Each row of a before or after table is a point. The points were changed in one or more steps. Then noise was added and the rows were shuffled. The steps act on columns, c1 being the first. What was done? A step turns or swaps two columns, mirrors them in a line or flattens them onto one, adds a multiple of one to another, or multiplies or shifts one. Angles are multiples of 10 degrees, from the lower column toward the higher: turns from -170 to 170, lines from 10 to 170 but not 90. Use the fewest steps. Two steps may share a column if one is a turn and the other turns, adds or multiplies; they go together, in the order done. Otherwise the lowest column goes first.

Before (8 x 2):
0: -.35 -.05
1:  .75  .19
2: -.46  .10
3: -.44  .20
4: -.29  .10
5:  .79 -.19
6: -.27  .28
7:  .53 -.06
After (8 x 2):
0: -.51 -.44
1: -.54 -.34
2: -.41 -.40
3:  .38 -.57
4:  .65 -.68
5:  .62 -.29
6: -.43 -.52
7: -.34 -.16
Steps: shift c1 by -.10; shift c2 by -.50

Before (8 x 4):
0:  .91 -.30  .23  .09
1: -.45 -.09 -.24  .22
2:  .09 -.07 -.05 -.32
3:  .63 -.01  .73 -.36
4: -.31  .12 -.43 -.09
5:  .12  .24 -.48 -.08
6:  .76 -.46  .40 -.11
7: -.40  .58 -.39  .24
After (8 x 4):
0:  .14  .23 -.40 -.08
1: -.51 -.10 -.27  .22
2: -.28  .12 -.40 -.09
3:  .80 -.45  .27 -.11
4: -.47  .58 -.22  .24
5:  .18 -.08 -.07 -.32
6:  .73 -.01  .73 -.34
7:  .89 -.30  .12  .09
Steps: add -0.3 times c4 to c1; add 0.3 times c2 to c3

Before (8 x 8):
0:  .05 -.53  .09  .29  .14  .54  .16  .30
1: -.06 -.30  .24  .24  .23  .05  .09  .46
2:  .00 -.09  .37 -.19 -.14  .07 -.19  .14
3:  .32 -.31  .04  .27  .03  .15 -.03  .42
4: -.39  .07 -.23 -.15 -.46 -.20 -.31 -.27
5:  .09 -.34  .25 -.06  .02 -.14 -.16 -.31
6: -.13  .25 -.04  .14  .19  .26 -.24  .30
7: -.05  .04  .15  .10 -.38 -.14  .03 -.32
After (8 x 8):
0:  .95 -.34  .03  .20  .01 -.24  .02  .42
1: -.51  .42  .13  .08 -.37 -.55 -.14 -.31
2: -.37 -.35  .30 -.04  .02 -.53 -.03 -.33
3:  .29  .08  .11  .10  .21 -.15  .23  .30
4: -.78  .55  .02 -.11 -.48 -.59  .37 -.28
5:  .63 -.53  .16  .18  .25 -.35 -.24  .45
6:  .50 -.62 -.03  .20  .14  .12 -.18  .29
7:  .19  .05  .42 -.11 -.14 -.32 -.08  .16
Steps: add 1.5 times c8 to c1; add -1 times c5 to c2; mirror c3 and c7 in the line at 160 degrees; multiply c4 by 0.7; shift c6 by -.40

Before (10 x 12):
0: -.17 -.72 -.20 -.05  .05  .66 -.15 -.73  .37 -.08 -.27 -.03
1: -.51  .35 -.34  .27 -.41  .31 -.31  .40 -.29 -.22  .01 -.31
2:  .11 -.15  .20 -.02  .18 -.44  .20  .33  .36  .17  .58  .35
3: -.55  .15 -.37  .21 -.50  .23  .06  .08 -.25  .40 -.35 -.03
4:  .29 -.11 -.19 -.16  .21 -.11  .36  .06  .54 -.20  .12 -.20
5: -.51  .39  .17 -.10 -.46  .27 -.42 -.13 -.42  .50 -.40 -.16
6:  .37 -.61  .06 -.17 -.01 -.51  .18  .29  .13 -.05  .32 -.08
7: -.07 -.25  .17  .06 -.38  .51  .20 -.61  .13 -.21 -.39  .25
8: -.14 -.26 -.07  .22 -.06  .03 -.06 -.94  .13 -.11 -.39  .17
9:  .24 -.47  .07  .52 -.24  .56 -.18 -.70  .32  .13 -.41 -.19
After (10 x 12):
0: -.04  .67  .13  .46 -.22  .20  .38  .31  .29 -.06 -.38  .14
1:  .39 -.16  .17  .21 -.51  .40 -.19 -.03  .34 -.54 -.35 -.73
2:  .57 -.11 -.37  .27 -.40  .51 -.46 -.42  .42 -.20  .04 -.49
3: -.18  .34 -.10  .07 -.39 -.26  .28  .54  .37  .23 -.42 -.48
4: -.16 -.13 -.01 -.18  .03 -.08  .64 -.27 -.46  .09  .34  .30
5: -.01  .66 -.11  .21 -.07  .17  .19  .64 -.02 -.07 -.37 -.22
6: -.02 -.34 -.27 -.16  .23 -.67  .26  .10 -.40 -.08  .11  .49
7:  .40  .30  .53 -.10 -.48  .09 -.54 -.04  .48 -.07 -.37 -.59
8: -.37 -.35  .23  .00  .20 -.12  .19 -.16 -.57  .09  .56 -.02
9:  .17  .78 -.17 -.04  .03 -.77  .65  .33  .39 -.14 -.28 -.08
Steps: turn c1 and c12 by 130 degrees; add 0.7 times c5 to c12; turn c2 and c7 by -70 degrees; turn c2 and c8 by 140 degrees; mirror c3 and c10 in the line at 30 degrees; turn c6 and c9 by 120 degrees; add 1.5 times c4 to c6

Before (14 x 18):
0:  .05  .20  .23  .31  .23  .60 -.37 -.14 -.18 -.24  .84  .03 -.22  .40  .03  .12 -.47  .59
1: -.23 -.36 -.43  .22  .17  .27 -.63  .31 -.04  .36  .23  .23  .18  .57  .38 -.08 -.13 -.32
2:  .28 -.42  .32 -.42  .13 -.47  .38  .15 -.25 -.48  .24 -.34  .12  .19 -.25  .17  .05 -.78
3: -.04 -.15  .04 -.45 -.09 -.29  .17  .27  .09 -.07  .13 -.59  .52 -.10 -.61  .07 -.14 -.52
4:  .18 -.10 -.24  .45  .00  .26  .08  .70  .07  .63  .22 -.17  .06  .25  .47 -.12 -.02 -.02
5:  .07 -.33 -.52  .20 -.02  .42 -.17  .94 -.35  .14  .16  .19  .57  .12  .21 -.43 -.14 -.08
6: -.20 -.51 -.11  .55  .01  .35  .13  .63  .04  .47 -.07  .38  .15  .55  .11 -.52 -.41 -.08
7:  .35  .78  .37  .08  .36  .17 -.30 -.01 -.51 -.03  .26  .19 -.03  .33 -.34  .57 -.41  .08
8: -.63 -.23 -.06 -.46 -.57 -.58  .58  .41 -.48 -.26  .36  .19  .22 -.26 -.52  .13  .21 -.32
9:  .01 -.17  .09 -.38 -.41 -.23  .41  .32  .54 -.49  .39  .09  .22  .33 -.02 -.10 -.14 -.88
10:  .46 -.34 -.25  .39 -.10  .18 -.05  .07 -.16 -.05  .69  .01  .04  .30 -.32  .76 -.58 -.21
11:  .30 -.51 -.16 -.18 -.64 -.56  .00  .12  .20 -.19  .62  .25 -.30  .29 -.11 -.33 -.52 -.24
12:  .07  .11 -.66  .16  .28  .12  .08 -.16 -.42 -.19  .37  .05 -.14  .12 -.09  .37 -.66  .02
13:  .14 -.51  .08 -.34 -.07 -.40  .38  .03  .03  .05  .46  .28  .37 -.28 -.02  .17 -.41 -.57
After (14 x 18):
0: -.05 -.15 -.07 -.17 -.03 -.32  .05  .23  .07  .00  .22 -.42 -.48 -.57 -.28  .08  .46  .49
1:  .07  .23  .10  .13 -.34  .57  .24 -.14 -.23 -.19  .61 -.38  .57  .47 -.45  .15 -.23 -.22
2:  .23 -.40  .00 -.15 -.35 -.47  .13  .11 -.27 -.50  .30 -.12 -.75 -.02 -.40  .13  .31  .07
3:  .00 -.21 -.37 -.18  .09 -.24  .16  .28  .50 -.47  .48 -.09 -.89  .34 -.45 -.09 -.11  .23
4:  .15 -.55 -.08 -.13  .04 -.38  .15  .03  .03  .07  .53 -.21 -.63 -.31  .37  .17 -.42  .38
5: -.67 -.23 -.39 -.23  .32 -.59  .20  .40 -.46 -.24  .48  .25 -.30 -.71 -.02  .11 -.01  .21
6:  .13 -.06  .11  .17  .20  .29  .06  .72  .05  .64  .26 -.07 -.07  .64 -.02 -.11  .11  .05
7: -.23 -.38  .33  .11  .26  .22  .02  .27 -.05  .34 -.02  .00 -.30  .90 -.47 -.13 -.24  .21
8:  .37  .79  .07  .00 -.51  .13  .00 -.01 -.51  .02  .12 -.28  .09  .04 -.58  .58 -.33 -.09
9: -.15 -.48  .07  .20  .09  .37 -.04  .62  .00  .52 -.03 -.18 -.09  .69 -.60 -.53 -.50  .09
10:  .48 -.35  .10  .19  .24  .19  .19  .05 -.13 -.08  .57 -.46 -.21  .08 -.57  .77 -.31  .05
11:  .03 -.38  .27  .08  .50  .35  .05  .97 -.31  .10  .09 -.06 -.10  .26 -.01 -.43 -.23  .53
12:  .11  .11  .61  .08  .49  .13  .10 -.10 -.39 -.23  .33 -.54  .01  .07 -.21  .42 -.37 -.12
13:  .27 -.47 -.44 -.07  .44 -.56  .19  .05  .19 -.25  .50 -.34 -.25  .20 -.51 -.36 -.49 -.25
Steps: turn c3 and c5 by -120 degrees; multiply c4 by 0.4; flatten c7 and c11 onto the line at 70 degrees; turn c12 and c17 by -60 degrees; swap c13 and c18; multiply c14 by 1.6; turn c14 and c15 by -50 degrees

Before (8 x 24):
0: -.11 -.39  .03  .02 -.04 -.13  .12 -.07 -.26 -.24  .03  .09  .01 -.08 -.13 -.62  .06 -.72  .04 -.17 -.25 -.46  .14  .03
1: -.12  .05 -.04  .08 -.01  .69 -.07  .02 -.08 -.38  .13 -.03  .37 -.11 -.14  .00 -.09 -.01  .31  .06  .10 -.05  .00  .05
2: -.27  .26 -.12 -.50  .04 -.25 -.06  .17 -.49 -.18  .15  .02 -.09  .04  .05 -.01 -.13 -.19  .15  .16 -.26 -.02  .22  .06
3: -.14 -.23  .05 -.10 -.29  .24  .02 -.02 -.13  .22 -.19  .12 -.02 -.04  .06 -.28  .05  .14 -.01 -.17 -.25 -.30 -.01  .05
4: -.24  .34 -.25  .08 -.12 -.29 -.38  .02 -.05 -.07  .18 -.14  .03  .30 -.36  .03 -.08  .14  .03 -.07  .94 -.09  .25 -.26
5:  .52 -.21 -.27  .14 -.15 -.30 -.05  .04 -.03  .39 -.01 -.07 -.13  .20  .01 -.26 -.33 -.03 -.01 -.13 -.09 -.06  .11 -.12
6: -.17  .30 -.28  .15  .04 -.05  .13 -.01 -.04 -.05  .25 -.11 -.10  .01  .02 -.22  .02  .12  .58  .05 -.15 -.03  .00 -.21
7: -.29  .39  .06  .15  .04  .15  .00 -.05 -.05 -.26 -.36  .01 -.14 -.17  .04 -.03 -.06  .08  .04 -.11  .02 -.09  .37 -.16
After (8 x 24):
0: -.17 -.09 -.40  .05  .05 -.05  .13 -.01 -.04 -.05  .63 -.12 -.10  .01 -.12 -.22  .02 -.04  .58  .05 -.15  .08  .88 -.21
1: -.29 -.27 -.15  .05  .04  .15 -.01 -.05 -.05 -.27 -.90  .01 -.14 -.17 -.07 -.03 -.06 -.05  .04 -.10  .02  .26  .43 -.16
2: -.24 -.10 -.39 -.02 -.12 -.29 -.37  .02 -.05 -.07  .45 -.15  .03  .30 -.20  .03 -.08  .32  .03 -.07  .93  .16  .29 -.26
3: -.11  .51  .22 -.08 -.03 -.14  .13 -.07 -.26 -.24  .08  .09  .00 -.08  .68 -.63  .06  .25  .04 -.16 -.25  .23  .20  .03
4: -.14  .30  .16 -.20 -.29  .24  .03 -.02 -.14  .21 -.47  .12 -.03 -.05 -.13 -.29  .05 -.09 -.01 -.17 -.25  .18 -.03  .05
5:  .52  .30 -.12  .04 -.15 -.31 -.05  .05 -.04  .39 -.02 -.07 -.13  .20  .03 -.26 -.33 -.01 -.01 -.14 -.09 -.10  .11 -.12
6: -.12  .01 -.06 -.02 -.01  .69 -.07  .01 -.08 -.38  .32 -.04  .36 -.11 -.02  .00 -.09  .14  .31  .05  .10  .06  .46  .05
7: -.27 -.13 -.23 -.60  .04 -.24 -.06  .17 -.49 -.18  .37  .02 -.10  .04  .20 -.02 -.12 -.02  .15  .16 -.26  .09  .44  .06
Steps: turn c2 and c3 by -30 degrees; turn c2 and c22 by 150 degrees; shift c4 by -.10; multiply c11 by 2.5; mirror c15 and c18 in the line at 140 degrees; add 1.5 times c19 to c23
